Each wall is flat, endless, passes through zero and stands at right angles to its row. A trip goes straight from one point to another. Which walls does it cross, in order?

Walls:
(1): [-2.3 -3.3 -4.0]
(2): [-1.8 -2.5 -0.8]
(3): [ 1.6 -4.5  2.0]
(4): [-8.2 -1.2  4.9]
(5): [ 2.3 -1.8  3.0]
(6): [ 0.8 -0.5 -0.3]
(7): [ 4.4  0.3 -5.3]
Trips:
[-1.6 -0.4  1.8] to [-0.5 -2.4  3.4] -> none
[-2.2  4.0 -0.4] to [ 0.3  1.7 -2.5] -> 7, 4, 1, 6
[-1.6 -0.2 -1.6] to [-2.6  0.7  5.9] -> 7, 1, 5, 3, 2
[-0.3 -4.0 -0.1] to [-3.6 -2.1 -3.6] -> 5, 7, 6, 3
[-1.4 -6.3 -1.9] to [-0.9 -3.4  2.2] -> 7
[-1.0 -1.3  4.3] to [-1.6  2.4  3.4] -> 2, 3

Walls:
(1): [ 1.4  4.7 -0.8  1.2  1.0 -0.3]
(2): [ 2.8 -1.0  1.3  0.7  3.0  1.7]
(3): [-2.8  1.5  2.5 -7.3 -4.2 -4.1]
(4): [ 0.0 -3.9 -5.0  4.3 -1.1 -2.5]
(5): [ 0.2  0.9 -2.3 -4.2 -0.2 -0.1]
Trips:
[ 0.7  4.5 -1.7 -0.1 -1.3 -0.7] to [ 3.6 -1.1 -1.8 -1.9 -0.8  2.9] -> 3, 2, 1
[ 2.0 -4.2  0.3  0.4 -1.3  6.7] to [-0.7 -2.6 -0.5  1.7  1.5 -6.5] -> 2, 3
[ 1.3 -7.6 -5.6 -3.7 -0.3  3.6] to [-0.4  0.9  4.2  2.2  1.2 -0.5] -> 5, 4, 1
[ 0.2  3.4 -0.1  0.5 -1.7  3.6] to [ 4.4 -2.4  2.6 -0.9  3.5  0.3] -> 2, 5, 1
[ 1.6  1.8  7.4 -0.3 -5.1  1.2] to [ 0.8 -5.0 -0.8 -4.3  2.4  5.0] -> 2, 5, 3
[ 3.2 -1.0 -4.5  3.6  0.4  3.4] to [ 2.7 -0.8 -1.3  3.9  3.5  1.1] -> none
[ 1.4  1.5  2.4 -2.0 -0.6  0.7] to [ 2.0 -0.5 -0.4  4.5 -1.3  2.0] -> 5, 3, 4

Walls:
(1): [-2.8 -2.6 -5.6 -4.6 -2.6 -0.2  0.9 -1.1  2.4]
(2): [ 4.2 -1.5 -1.6 -2.3  5.4  0.4  3.6  2.3  0.7]
(3): [-7.8 -1.4 -1.8 -1.9  5.5  0.4 -0.8  4.6  2.1]
(4): [-2.9 -3.2 -1.2  5.0 -1.3  6.9 -0.4  0.3 -0.9]
(5): [-1.8  0.4  0.8 -0.3 -0.5  0.9 -1.8 -4.1  4.2]
(6): [-0.7 -2.1  1.0 -2.0 -4.7  1.1  5.2 -1.6 -4.4]
(7): [ 0.7  1.8  3.6  1.4 -1.4  0.7  0.3  3.5 -0.3]
Trips:
[ 2.0 -0.2  1.1  6.2 -2.4 -1.1  0.0 -1.4  4.3] to [-4.9  3.1 -0.9  0.3  0.2  5.0  4.8  3.0  0.2] -> 3, 6, 1, 5, 2
[ 0.4 -1.7 -1.0  0.6 -1.2 -4.0  0.0 -1.4 -0.7] to [ 2.4 -0.8  1.6  2.8  2.7  1.0 -1.4 -5.1 -3.9] -> 1, 5, 4
[-1.8  0.3 -3.1  5.4  1.1 -2.2 -3.3 -0.7  1.3] to [ 3.2  3.2 -3.1 -2.8  4.4 -0.4 -1.4  0.0 -1.3] -> 4, 2, 5
[ 6.7 -3.6  0.2  5.3 -2.0  2.2 -3.5 -1.9  1.2] to [ 5.2 -6.5 -0.1  1.9  5.9  1.6  1.1  1.3  1.2] -> 2, 7, 5, 3
[ 4.1  2.1 -9.0  5.4  1.4 -1.4 -0.6  1.5  3.0] to [ 3.4 -2.4  0.5  0.1 -3.5 -2.2 -1.2 -1.1 -6.9] -> 1, 4, 6, 2, 7

Walls:
(1): [-2.5  0.7  0.4  3.0 -1.1  2.5  0.8 -1.8 -1.3 -2.8 -3.5 -0.4]
(2): [-3.1 -0.5  0.1  0.9  4.0 -4.0 -5.0  0.6  1.5 -2.9  1.9  0.3]
(3): [ 0.2 -1.8 -1.0 -2.5 -4.4 -6.2  0.5  0.4 -6.3  0.1 -2.4  0.5]
(4): [-2.2  0.3  4.4  2.5  4.3  3.4 -2.1  4.4 -3.1  0.9 -1.4  4.7]
(5): [ 0.6 -1.2  5.9 -0.1  1.8 -2.3 -1.7  4.9  2.5  0.7 -2.8 -2.1]
(6): [-1.9  3.4 -1.0 -1.1 -0.3  0.2  1.1  1.6  7.0  1.9  2.9 -1.6]
(7): [ 1.7  0.6  5.3 -1.6 -5.3  3.1  3.0 -2.9 -3.3 -0.6  2.0 -2.7]
(8): [ 1.1 -2.1 -3.3  4.3  0.1 -0.2 -4.8 -3.2 -1.4  5.1 -4.8 -1.9]
(9): [ 3.1  0.9 -3.4  3.0 -1.5 -1.3 -0.3 -0.9 -2.0  4.5  3.6  3.0]
(10): [-4.3 -1.9  1.9 -4.6  1.8 -0.2 -0.3 -4.7 -4.3 -1.4 -5.9 -0.2]
(11): [ 3.2  6.0  3.3 -1.4  2.5  3.9 -1.3  0.2 -0.5  1.0  1.2 -2.8]
Trips:
[-3.9  0.3  1.2 -1.1 -2.3 -7.6 -0.4 -5.5 -1.3  5.5  3.3 -1.6] to [-2.1  1.9  5.7 -2.4 -2.3 -1.5 -0.7  0.1  0.4 -1.3 -0.5  2.0] -> 5, 8, 9, 4, 11, 1
[-2.9  4.2  2.0 -1.1  2.0 -0.3  6.6 -1.2 -4.0 -2.8  0.1 -4.3] to [ 3.3 -0.3  1.7 -0.1  1.6  3.3  0.3  0.8  6.1  0.5  2.5 -2.1] -> 6, 3, 5, 10, 1

Walls:
(1): [ 5.0 -1.9 -1.7 -3.0  0.1 -5.0 -2.7 -2.7 -2.8 -1.7  2.2  5.9 -3.5  2.8
  6.2  3.5 -2.0 -0.3]
(2): [ 1.2 -1.2  3.6  6.1  0.4 -4.3  0.7  4.1 -0.1 -0.6 -3.5 -1.8 -1.1 -0.1
  0.5  3.5  9.9  2.9]
(3): [ 3.3  2.2  3.7 -3.6  3.1 -3.6  1.7  0.2  3.3  1.6 -1.4 -1.1  4.1  1.4
  3.1 -1.1  2.2  2.0]
(4): [-3.8 -0.9  1.6 -1.3  3.4 -1.5  1.6  1.0  8.3  6.0 -7.8 -1.8  0.9  0.0
  2.8 -2.4 -2.8 -4.9]
(5): [ 4.5 -2.0  1.8 -0.3  6.3  1.6  3.4 -1.7 -1.0  0.8 -2.5  5.4 -0.2  1.7
  0.5 -2.0 -0.8  3.2]
(6): [ 1.6  6.4 -3.7 -4.0 -1.5 -3.8  2.6 -3.1 -2.9  3.0 -0.1  0.8  4.7  0.0
  1.6  1.0 -1.8 -3.1]
(7): [ 2.6  1.7  2.3 -0.8  5.8  0.2 -0.3  1.9 -2.9 -1.6 -2.6 -3.2  1.1  1.7
  2.6  2.9 -1.6  0.6]
(8): [ 0.2 -1.9  1.7  1.6 -0.9  4.1 -2.6 -0.6  1.2  0.1 -3.5  2.2 -1.0 -3.5
  0.3 -2.6  0.6  0.9]
(9): [-4.0 -1.4  8.6 -2.9 -1.3 -2.7 -1.2  4.2  1.7  1.2  0.8 -2.3  4.9 -3.4
 -3.6 -4.7  0.3 -0.9]
(10): [ 0.2 -0.6  1.0 -1.2 -2.8 -0.8 -2.0 -5.6  0.4  0.0  4.3  0.9 -1.2 -4.7
 -1.2  5.0  4.2 -0.8]
Trips:
[-3.2 -4.1  0.4  2.8 -2.3 -1.1 -0.9 -3.2  1.6 -2.1  5.0 -1.1 -3.5 -1.9
  0.4  2.3  1.5 -4.4] to [ 3.7 -1.1  2.8  8.0 -6.5  4.4 -3.9 -2.4  0.2  1.5 -0.8  2.9  2.5 -0.6
 -1.2  4.0  0.9 -1.2] -> 8, 1
[-0.8  0.2 -5.9  0.7  3.3 -7.5 -0.9 -2.0 -4.0 -1.7  4.8  0.3  3.0  2.4
 -3.6 -1.0  1.6 -5.2] to [ 0.4 -2.0  4.7  0.1  1.0 -4.1  1.5  3.1 -2.0  0.4  1.9  1.4  1.2 -1.2
 -3.2  1.7 -0.7  3.4] -> 9, 2, 3, 7, 5, 6

Walls:
(1): [-3.0  0.7 -2.2  2.2 -4.8 -2.5  2.6 -0.2  1.0 -3.6  7.2 -0.6 -0.8 -4.4
  2.2  6.6  0.6  3.7 -1.7 -4.3 -0.6  3.0 -4.0  3.1]
(2): [-5.0 -3.4 -2.0  0.1  2.8 -1.9 -3.9  0.6  0.5 -0.9  0.4  3.9 -0.8 -0.8
  2.4 -4.6 -0.6  1.0 -4.7  0.4 -3.0 -0.6 -1.6  3.5]
(3): [ 3.2  5.4  0.0 -0.5  2.3  0.0 -2.4  2.9 -1.2 -1.8 -1.3 -1.0 -0.6  8.1
  0.4  2.0  3.9 -0.6  0.0  1.6  0.9 -0.7  5.4 -0.8]
(4): [ 4.1 -0.4  1.0 -2.8  3.1 -1.2  3.0  0.6  3.1  3.6 -3.4 -6.4 -4.5  1.0
 -1.1  3.8 -1.8 -1.7  3.1 -4.7  1.3  0.5  3.6  3.4]
(5): [-1.0 -4.0  7.2  1.3 -6.9  5.5 -1.3 -0.5  4.2 -2.0  3.6  2.7  1.8 -2.1
 -1.7 -2.0  0.5 -2.5 -4.7  0.2 -3.7  0.4  2.8 -1.8]
(6): [ 1.2  2.1  1.2  0.4  1.0 -6.9  6.1 -3.7  1.2  2.6 -5.3 -3.2  4.5  2.4
 -1.9 -4.4 -3.5  0.1  2.8 -1.3 -0.7 -2.4  3.4  0.8]
(7): [-3.3 -0.7 -4.2  2.0 -2.2  2.7  5.8  0.5 -7.6  4.6  5.7  1.8  5.4 -0.1
  2.1 -2.2  1.0  3.6  2.3 -2.6  0.1  0.9 -1.9  4.3]
(8): [ 5.5 -4.7  5.1 -0.4  1.0 -1.3 -2.6  3.5  2.8 -4.4  1.1 -4.1 -0.5 -3.4
  3.1  1.3  0.7 -1.7 -1.3  1.0  4.3 -0.4  0.3 -1.7]
(9): [-1.1 -2.6  2.8 -0.7 -0.4 -1.4  4.1 -0.3 -5.8 -0.5  1.6  0.8 -1.4 -2.1
 -3.8  0.4 -1.0  0.5 -1.7 -4.1  1.5  2.2 -1.2  0.1]
Trips:
[-2.4  0.4 -1.8 -0.6 -3.5  1.8  1.9 -0.1 -8.5  3.1 -1.4  0.2 -3.5 -0.9
 -1.9 -1.1 -0.8  8.6  4.0  0.2  2.8 -1.5  1.4 -3.3] to [-4.0 -1.6 -0.5  0.0  2.4 -2.6 -3.3 -0.4 -1.1 -4.0 -3.6 -0.7 -0.3 -4.0
 -3.7  2.1 -6.7  0.7  0.3 -3.3  4.4  3.1  5.2  0.6] -> 4, 1, 7, 2, 8
[-3.4 -0.6  0.0  3.0 -0.1  1.0 -1.5 -1.9  2.1  3.5  4.8 -0.1 -0.3 -0.5
 -3.0 -1.1 -2.0  1.0  1.0 -6.9  0.4 -7.1  2.0  0.1] to [-5.8 -0.3  3.2 -6.5  3.5 -0.1 -0.2 -2.1 -4.0 -1.3  3.1  2.8 -0.6  0.1
 -3.5 -3.1  1.3  3.3 -0.8 -2.9 -1.1 -0.3 -0.7  0.1] -> 4, 6
